Rows are points. Examples show where two turns around zero, p and q, send a point. Where does a point land after both, in the order given? Backwards means that the second turn is done in reverse. Each puzzle has new turns, and all numbers are rounded.
(in the rows, 128 means zero)

Turn p:
[ 81 105 163] -> [ 75 102 150]
[161 151 122] -> [161 151 131]
[100 134 120] -> [102 135 115]
[169 123 107] -> [173 125 115]
Turn q:
[156  95 125] -> [161 112 151]
[109 126  98] -> [134 116  95]
[ 80 155 159] -> [ 66 131 118]
[158 114 161] -> [133 132 174]
[136 150  97] -> [146 149 101]
Where do these land?
p, then q: [160 116  67] -> [195 140 111]
q, then p: [137 145 126] -> [130 147 128]
q, then p: [ 97 130 149] -> [ 93 117 119]
q, then p: [118 120 170] -> [ 92 116 150]

Turn p:
[152 175 149] -> [169 150 160]
[116 103  76] -> [101 138  77]
[158 106 159] -> [153  87 135]
[ 96 144 159] -> [108 132 171]
[143 133 115] -> [142 136 115]
[105 107 110] -> [ 97 126 110]
Turn q:
[113  98 165] -> [140  96 164]
[129 140 106] -> [115 144 114]
[155 164 115] -> [143 156  94]
[120  72 147] -> [119  74 152]
[123 166 107] -> [123 170 116]
Where do these land?
q, then p backwards: [152 136 146] -> [159 129 125]
p, then q: [ 82 146 156] -> [153 136 178]
p, then q: [136 121  89] -> [102 150 106]
q, then p: [148 107 170] -> [150  86 108]
q, then p: [122 131  79] -> [ 92 162 130]

Turn p:
[121 183 120 172] -> [124 185 116 168]
[144 104 169 172] -> [125  91 120 183]
[144 142 129  88] -> [151 133 159 104]
[122  79 108 135] -> [118  94  92 110]
[104 127 124 117] -> [107 133 132 112]
[131 134 118  84] -> [140 133 151  91]
Turn q:
[158 159 131 134] -> [155 155 149 122]
[115 114  96 110] -> [130 121  89 138]
[122  90 123 140] -> [116  99 125 154]
[ 82 103 118 151] -> [ 79 119 112 152]
[163 173 173 105] -> [161 145 166  73]
Where do these land?
p, then q: [122 142  86 187] -> [134 186  99 163]
q, then p: [134 102 149 115] -> [125  93 127 118]
q, then p: [127 133 169 121] -> [118 108 161 115]
p, then q backwards: [163 135 153 104] -> [174 121 146 134]
q, then p: [ 93 129  83 113] -> [125 165  89 104]

Turn p:
[117 137  97  95 157  84] -> [136 143 134  59 130 124]
[134 121 105  95  96 143] -> [111 106 156 121  93 138]
[129 124 139 128  73 140] -> [110  98 128 156  96 111]
[151 163 141 103 136 149] -> [145 145 174 142 127 115]
[ 90 142 117 171 134 114] -> [115 163  79 126 126 123]
[115 152 133 172 163 158] -> [131 181 112 161 149 143]
[138 148  88 159 151 134] -> [152 168 113 126 112 160]
[133  63 165  96 153 131] -> [115  76 147 120 190 143]
[144 102 168 133  89  99] -> [137  72 109 141 131  94]
Turn q:
[162 124 125 124  93 169] -> [130 102 113 143  81 155]
[ 92 101  91  76 163 124] -> [118 111 123  84 190 162]
[105 111 123 143 111  98] -> [138 112 138 109 137  91]
[176 148 116  92 130  96] -> [152 130  75 161 152 135]
[115 164 144 128 121 137] -> [116 160 116 118 108 122]
[161 167 128 165 108 112] -> [120 138 107 172 103  90]
[167 123 130 146 147 176] -> [111 123 148 170 105 167]
[ 90 124 161 136 140  86] -> [151 159 152 103 151  92]
[ 85  89 133 142 138 154] -> [117 115 180  92 126 138]
Where do these land?
q, then p: [125 171 124 164 144 168] -> [ 84 155 102 141 111  94]
p, then q: [140  96 160 140 149 125] -> [117 122 158 151 157 146]
p, then q: [104 161 124 107 168 158] -> [116 193 119 121 119 127]
q, then p: [128 120 141  84  96 126] -> [142 109 162 122 101 154]
q, then p: [ 74 135 146 139 126 141] -> [110 126 159 113 128  82]
q, then p: [166 132 102 117 101  73] -> [167 119  93  95 119 172]
p, then q: [158  82  99 145 110 106] -> [131  69 131 129 117 164]
